Each row is a point. Each table stands for the endless flat space through its points: a line for two points, a plane for three, and so on. The two share one point or none. Which?
In the rows, 128 means zero.

First (2 x 4):
[[132 115 111  87]
 [136  87 103 119]]
Second, 2 rows:
[[128  89  97 111]
 [121  84  89 111]]
They share: [135  94 105 111]

First:
[[132 115 129 144  94 157 113 122]
 [132 117 138 146 102 156 115 122]]
Second, 2 rows:
[[143 143 143 138 118 176 130 124]
 [135 111 151 150 110 148 114 128]]
They share: no point

First:
[[121 178 153  92 116 165 127 118 138]
 [117 170 148 101 111 157 135 111 138]]
Second, 2 rows:
[[103 166 156 110  77 159 127 115 159]
 [105 162 150 113  85 153 135 109 152]]
They share: [109 154 138 119 101 141 151  97 138]

First (2 x 12):
[[136 170 107 117 135  98 168 171  98 118 146 158]
 [120 162 111 105 123 114 158 153 104 124 138 140]]
Second:
[[130 168 131 103 127 136 141 144 123 119 140 143]
 [ 94 148  95  95 107 108 165 144  91 135 128 119]]
They share: [112 158 113  99 117 122 153 144 107 127 134 131]

First, 2 rows:
[[150  99  95 118 133  90 130 114 143 117 124 121 107 122 141 158  94 152]
 [136  89  79 104 135  84 146 100 149 103 112 109  97 126 145 150  80 150]]
Second:
[[139  77 115 137 156  87 107 139 125 130 124 145 118 126 160 168  74 171]
 [169 122  95 117 116  97 132 109 150 120 134 115 108 116 125 158 119 141]]
They share: [157 104 103 125 132  93 122 121 140 124 130 127 112 120 139 162 101 153]

First:
[[114 162 132 167 141 122 159 141  99 159 135  80 132 123 122 147 111 118
  127 105 129 138 132 128]
 [159 142 132 142 126 102 119 151 144 144 180 115 147 158  92 127 121 123
  162 125 164 153  92 103]]
Second (2 x 24):
[[141 139 147 148 111  96 170 139  96 129 144  94 153 155 131 118 106 126
  138  89 146 165 119 139]
 [129 159 127 160 143 120 134 147 124 161 156  94 133 131 103 146 118 118
  142 121 142 137 115 111]]
They share: [132 154 132 157 135 114 143 145 117 153 153  94 138 137 110 139 115 120
 141 113 143 144 116 118]

First:
[[ 91 149 123  91 107 110 141 134 163 111 143  90 158 109 108 103 125 115
  135 142 130 138 121 137]
 [ 88 151 117  82 112 103 144 136 167 115 146  86 160 115 104 100 127 123
  138 140 128 144 114 141]]
Second, 2 rows:
[[106 132 135 106  99 125 140 135 146 111 150 105 153  87 118 112 118 102
  127 146 138 119 139 124]
 [116 116 131  90  99 119 156 153 142 129 164 119 139  71 134 112 118  94
  137 150 156 109 149 128]]
They share: no point

First (2 x 24):
[[141  83  92 134 175 106 157 131 139 157 126  75 151 116 164 158 172 113
  135 121 164 161 160 130]
 [169  99 100 166 143 138 149 127 107 165  98 107 127 152 140 138 152  89
  107  89 136 137 144 122]]
Second (2 x 24):
[[162  89  84 169 133 122 163 147 118 180 110 109 114 133 165 153 146  96
  103  72 135 129 129 127]
 [158  93 116 141 157 130 135 119  98 160 102  93 150 149 133 145 174  92
  127 108 139 149 153 119]]
They share: no point

First:
[[105 144 124 156 147 145 118  97  88 185 180 173 174 112 102 110 142 114
  104 109 125 128 119 146]
 [ 90 148 111 143 160 145 109  97  90 181 178 172 177 102 102 108 150 106
  103 108 125 137 107 150]
 [ 74 142  97 129 174 129 107 103  94 165 162 166 169  90 120 112 164  94
  101 104 135 147  93 156]]
Second (3 x 24):
[[ 95 118 116 149 160  97 137 110  90 157 138 151 146 100 151 130 163 108
   97  93 141 137 113 145]
 [101 108 136 155 184  95 157 106  66 163 124 141 128 114 143 158 171 114
   93  67 137 131 127 147]
 [ 95 112 118 153 168  81 149 106  82 165 126 133 142  96 159 142 167 124
   89  77 123 141 123 129]]
They share: [ 95 121 115 147 156 105 131 112  94 153 144 160 148 102 147 124 161 100
 101 101 150 135 108 153]

First:
[[111 122 112 104 172 129 150 152 138 115 108 142 126 177 117 114  83 128
  115  94 149  96 133  94]
 [105 125 100 116 151 147 147 134 144 130  93 115 126 150 102 102 101 101
  139 103 122 102 112 112]]
Second (3 x 24):
[[105 137  69 133 161 137 137 134 182 124 110 152 151 182 127 117  82 118
  154 123 147  97 122 140]
 [111 125 123  82 143 128 152 158 122 115  71  92 100 146  82  90 112 106
  121  93 114 106 113  74]
 [125 137  93 105 137 121 133 154 158 104  82 116 119 150  99  89 102 114
  142 119 123  97  98 112]]
They share: no point

First, 3 rows:
[[127  94  94 157 124 146 131 165  94 125 160 148 104 125 111 101  97 132
  101 162  95 103 117 157]
 [128 110  97 117 158 143  74 151 108 133 133 112 146 124 167 110 103 148
   89 154 115  91 108 126]
 [123  78  82 141 132 174 103 141 102 157 140 116 128 161 143  81  73 116
   85 178 127 119 121 153]]
Second, 2 rows:
[[127 116 109 152 149 150 107 160  89 121 137 146 124 135 140 113  96 131
  107 165  97 104 106 141]
 [119 100  93 136 137 138 103 164 101 121 149 122 116 103 124 113 112 139
   79 137 101  84 122 133]]
They share: no point

First (3 x 24):
[[100 136  97 124 124 107 118  87 135  95 105 112 153  93 127 114 126 119
  157 173 101 113 115 126]
 [106 128  87 132 128 105 104  99 151 103 107  98 139  93 129 108 122 115
  151 157 115 101 107 132]
 [111 116 100 156 106 126 123 121 135 111 142 133 162 113 128 147 108 145
  142 141 136  95 111 157]]
Second:
[[ 96 158 127 148 137 113 102 120 111 111 105 120 165 116 148 121 140 138
  138 156 149 111 121 124]
 [121 126  94 173 128 116  84  84 154 119 112 110 138  99 167 117 104 115
  135 179 112 105 147 161]
 [123 110  76 159 118 114  96  76 168 111 118 106 132  89 149 117  96 109
  145 177  94 101 135 163]]
They share: [105 128  94 135 121 111 114 100 141 102 115 112 150  98 128 120 120 124
 151 159 115 104 111 136]

First (3 x 24):
[[148 123  99  97 112 126 133 109 154 143 139 124 112 105  93 132  90  90
  149 115 150 156 110 112]
 [130 108  73  97 121 148  99 117 151 150 129 153  90  99  67 165  94  82
  138 145 124 136 124  79]
 [126  82  88  97 140 168  82 149 173 178 123 184 104  75  99 178 127 118
  111 146 156 124 146  66]]
Second, 2 rows:
[[128 108  96 100 110 137 112 131 167 167 128 147 111  97  98 145  95  98
  139 136 145 153 130  99]
 [123 107  89 101 102 136 116 130 176 173 123 142 106  95  99 148  92  98
  142 141 139 162 139 103]]
They share: no point

First:
[[108 122 158 131 136 113  89 120 150 147 113 117 141 115 128 167 141 110
  158 166 105 132 152 132]
 [117 131 171 126 148 124  76 113 165 139 112 102 155 105 129 174 131 123
  151 190  84 129 167 136]
 [124 130 168 131 150 117  83 114 162 139 107 101 155  97 132 173 135 116
  154 182  91 122 162 140]
 [106 104 149 145 117 101  90 111 136 149 120 129 146 120 108 152 126 115
  150 152  96 143 153 128]]
Second (4 x 24):
[[120 105 172 142 150 107 101 103 144 143  91 120 148  77 144 174 145 109
  164 153 133 108 131 156]
 [126 131  95 172 110  49 128 138 108 158 134 109 127 116 116 139 127  61
  130 149  90 135 171  91]
 [127 127 119 160 118  72 111 131 128 151 124 114 142 114 111 144 132  82
  149 143  92 136 163 115]
 [149  79 151 133 106 102  81 124 152 149  97 103 141 136  88 139 149 115
  149 143  71 109 140 144]]
They share: [125 113 150 148 134  94 102 116 140 146 105 117 147  97 125 159 140 100
 159 147 111 121 145 140]

First (3 x 24):
[[ 96  98 121 119 110 116 101 111  95 113 154 172 146 126 121 115 147 123
  166  91 132 124  88 152]
 [105 123  73  99 139 103 126 156 131  89 131 148 129 101 162 138 176 110
  135 118 116 140 121 116]
 [ 95  97 137 127 105 113  96  98  87 125 165 172 151 131 108 108 138 124
  173  84 132 120  87 156]]
Second (3 x 24):
[[ 96 122 103 112 122  89 123 130 121 103 161 161 133 101 123 123 161 110
  154 103 101 150  95 126]
 [114 119 126 153 123 101 135 143 130 136 145 128 135 133 144  93 142 106
  116  70 121 127 107  87]
 [ 92 146  89 114 124  63 137 146 139  79 169 165 127  85 105 133 163 102
  158 107  71 184  69 128]]
They share: no point

First:
[[115 148 157 111 115 155 157 140 126  92 136 128 147 129  93 168 143  96
  126 143 123 129  97 164]
 [ 91 148 163 135  79 143 109 116  78 128  94  98 165 153 135 114 179 138
  168 131 165 159 133 134]]
Second, 2 rows:
[[103 159 170 113  91 154 126 132 115 117 120 113 150 152 117 146 160 126
  147 142 142 153 123 150]
 [127 135 146 125  95 150 154 100  91 117  96 101 154 116 117 130 192 114
  139 138 138 117  91 174]]
They share: no point

First, 3 rows:
[[140 162 136 133  82  88 128 147 180 125 144 135 150 137  92 113 106 124
  129 174 102 152 175 154]
 [142 136 112 151  98 101 136 148 171 109 152 116 133 133  91 133  90 118
  144 163 125 162 154 170]
 [142 142 120 145  94  97 135 147 172 116 151 122 136 134  94 129  96 122
  142 164 120 159 161 162]]
Second (2 x 24):
[[149 113 119 145  81 104 130 131 165 146 164 110 107 124 108 163 101 128
  158 144 124 165 155 148]
 [149 137 135 137 109  92 150 163 169 110 144 130 123 128 120 131 113 132
  166 156 148 165 171 140]]
They share: no point

First (3 x 24):
[[148 141 108 127 148 108 151 151  90 155 151 170 155 171 141 141 141 156
  144 134 138 136 158 133]
 [155 119  92 121 175 134 116 169 112 163 182 169 157 171 130 130 101 146
  161 152 100 135 123 165]
 [148 106  88 112 178 138 116 166 125 155 186 165 155 161 121 136  96 136
  159 159  98 131 123 163]]
Second, 2 rows:
[[142 121  98 109 149 122 144 149 114 146 167 155 144 147 124 151 130 141
  132 140 141 125 167 123]
 [150 127  96 109 144 128 137 153 112 153 175 148 137 143 125 149 129 146
  124 132 148 122 176 117]]
They share: [134 115 100 109 154 116 151 145 116 139 159 162 151 151 123 153 131 136
 140 148 134 128 158 129]

First (4 x 24):
[[145  95  94 165  94  69 124 100 128 120 126  83 184 149 177 113 142 133
   72 143 158 162 138 134]
 [105 139 156  97  82 117  94 102 126  42 124  89 102  89 107  77 108 125
  104 159  98 134 120 138]
 [111 157 164 103  82 131  88 110 110  56 130 101  96  99 119  91 114 111
  114 175  98 136 106 156]
 [126 118 121 139  97  94 115  97 112  97 121  89 147 130 155 105 126 124
   94 155 131 144 131 150]]
Second, 2 rows:
[[126 121 125 154  97  92 115  86  95  92 136 104 138 114 170  91 153 108
   99 136 128 127 106 162]
 [131 131 125 134  97 107 110 111 110 112 116  89 148 149 155 126 113 123
   99 181 133 157 136 157]]
They share: [129 127 125 142  97 101 112 101 104 104 124  95 144 135 161 112 129 117
  99 163 131 145 124 159]

First:
[[108 110 147 146 155 204 163 125 147 119 125  82 155 120  96 133 147 156
  133 163 152 114  94 125]
 [125 156 113 160 180 153 112 157 175 143 138 126 144  42 124 151  81 137
   79 127 127  72  89 107]
 [174 127  99 146 137 119 123 160 149  88 135 112 157 105  74 175 124 106
  119 106 200 164 118 128]
 [100 139 131 170 171 181 141 152 177 146 131 112 119  81 152 135 116 176
  107 156 106  60 118 130]
 [134 162 105 157 184 143 100 159 175 142 139 132 155  26 114 158  68 122
   69 115 134  75  77  97]]
Second, 4 rows:
[[142 135 100 154 157 150 130 179 156 151 135  83 166 114  94 142 129 129
  110 148 176 110 113 105]
 [151 127 102 120 140 135  71 151 147  94 140 139 139 114  64 153 167 161
   79  91 152 155 143 105]
 [154 130 125 158 141 151 127 131 162 108 127 118 125 106 111 155 137 149
   99 123 132 122 119 132]
 [141 125 120 152 150 147 119 143 153 110 134 113 139  98  98 153 135 149
  103 123 148 129 115 119]]
They share: no point

First:
[[178 184 178 132 119 146 146 125 147 155 144 115 140  87 156 117 101 175
  146 120 103 114 115 154]
 [106 126 112 184 113 150  74 141 129 157  84  71 132 113 122 137 139 131
  134 122  97 176 119 138]
 [126 145 131 170 110 140  98 129 124 162 106  81 128 106 137 131 134 149
  136 119 110 163 113 134]]
Second (3 x 24):
[[151 174 161 141 105 145 114 125 124 156 129  99 147 102 162 114 129 142
  145 128  96 147 119 138]
 [167 184 181 145  97 133  96 113 148 156 105  77 125  78 114 116 129 166
  137 138 116 153 129 160]
 [135 138 137 165 129 145 126 125 124 148 129 103 119 110 138 134 121 166
  121 100 112 143 115 150]]
They share: no point

First, 3 rows:
[[118 129 113  94 148  99 126 100 138 143 103 100 111 122  83 123 128 161
  133 126 119 126 139 148]
 [117 165 140 116 178  77 153  88 122 121  93  94 110 100  67 136 108 140
  137 126 137 129 165 141]
 [123  57  50  80  94 137  99 136 122 157  93 130  92 160 127  82 168 182
  149 114  65  87  81 147]]
Second, 4 rows:
[[ 91  88  60 123  97  95 142  95  90 136  92 105 106 154 104 111 120 181
  154 115 119 110 142 113]
 [150 154  94  77 150 149 116  90 130 156 120 119  78 112  74  91 155 144
  147 121 103  75 113 153]
 [134 103 111  96 152  99  96 140 136 145  71 112  78 119 101 116 162 157
  140 110 102 117 137 166]
 [139 124 102  87 145 119  88 131 138 160  92 117  64 118  92 111 168 163
  142 103 113 104 136 155]]
They share: no point

First:
[[129  94  93 115 181 177 149 143  97  72  84  82 104 108 152 160 161 155
   95 137  84 113  96  96]
 [169 109 118  90 141 137 154 108 107 112  99 112 124 123 152 165 156 150
  105 162 119 123 101 136]]
Second, 4 rows:
[[181 121 130 114 195 173 143 145 120  87  95  76 117 127 156 175 135 183
   78 160 142 129  87 152]
 [128  84 103  90 148 118 184 134  92  79  82 105 122 105 143 149 145 146
   98 168  92 145 100 105]
 [151 107  89  89 142 161 141 104  87 110  95 107 116 126 158 165 180 137
  110 136  91 102 104 111]
 [141 103  82  74 155 137 170 130  67  88  81  94 128 131 156 159 158 146
   87 152  97 137  97 114]]
They share: [153 103 108 100 157 153 152 122 103  96  93 100 116 117 152 163 158 152
 101 152 105 119  99 120]

First:
[[127 134  99 129 145 105 120 132 107 163 156  91 111 113 142 120 143 107
  132 107 126 158 145 126]
 [121 146 113 123 143  95 106 138 111 163 160 103 129 105 150 124 153 105
  148 117 144 164 155 124]]
Second (3 x 24):
[[136 145  85 108 144  81  82 114 121 183 162  92 156 120 143 147 125  99
  115 108 132 162 170 120]
 [129 133 111 125 141 115 133 154  91 136 163 108  89  98 162  99 179 109
  155 118 140 172 126 123]
 [118 121 121 138 126 117 100 138  85 141 168 140 114 132 137 123 161  87
  163 120 156 150 122 114]]
They share: no point

First (3 x 24):
[[148 110 131 100 122 126 149 111 127 139 110 159 110 126 119  86 138  84
   77 137 137 145 158 106]
 [149 110 160 111 113 131 125 138 170 137 101 120 132  83 115  83 121  96
  121 109 124 106 127 133]
 [152  80 112  99 116 161 143 114 119 146 134 183  93 134 118 119 145 117
   73 160 160 169 154 124]]
Second, 3 rows:
[[161 107 135  93 120 154 140 136 142 131 115 162 115 111 126  96 134  90
   92 129 142 148 144 121]
 [168 128 143  79 127 162 132 153 128 122 121 181 135 119 138 112 140  72
  103 116 159 169 147 122]
 [133 128 152 100 134 143 116 131 121 160 126 163 119 114 113 116 145  85
   83 146 158 148 139 152]]
They share: no point

First, 6 rows:
[[143 128 104  91  84 174 168  93 164 209 143 128 143 143 155 183 105 112
  122 109  87  54 127 108]
 [106 132  86  94 150  85 125 129 167 169 110  88 108 149 202 146 157  81
  106  88 135 127 110 125]
 [135  96  59  79  86 155 143  94 176 164 109 116 129 161 160 148 109 112
  101 110  82 109 151  97]
 [118 196 140  90  50 215 163 110 115 158 159 133 144 142 129 155 137 129
  101  74  93  57 120 103]
 [127 121  73  90  61 175 118 127 158 116 119 120 134 195 134 136  97 171
   93 127  66 123 190  97]
 [152 143  90 103  58 200 124 119 173 129 127 152 119 160 138 158  89 190
  125 123  52  75 178 108]]
Second (5 x 24):
[[143 160  89  76 120 176 119 128 135 163 115 148 134 156 145 140 130 115
   95 125 115 110 111 124]
 [ 97 129  94 105  59 171 200 141 173 139 189 148 151 189 160 129  77 163
   61  56 102  91 161 142]
 [ 97 138  81 102  75 135 165 112 169 165 158  93 117 155 194 167 128 143
  119  58  51  85 155  89]
 [113  98 123 113  75 157 127 119 181 131 132  87 127 153 158 197 144 128
  133  60  94 131 160  86]
 [109 130  96 100  73 176 174 134 166 135 168 151 145 184 154 136  88 148
   71  73 114 109 147 139]]
They share: no point

First:
[[ 97 136 143 153  94 112 196 129 118 102 132 173 104 109 134 144 111 155
  171 173 194 187 159 141]
 [ 81 110 106 122  85 112 145 127 157  85 113 118 102 142 155  96 159 117
  126 155 138 138 180 117]
 [ 98 132 135 145  97 115 181 134 127 101 133 159 109 121 134 132 123 145
  162 167 178 173 159 141]]
Second:
[[109 123 113 118 111 131 147 156 139  87 132 118 103 136 121 117 163 132
  168 128 178 147 171 156]
 [109 127 121 138 103 123 167 140 135 115 152 146 135 140 125 121 139 124
  140 164 146 155 139 144]]
They share: no point
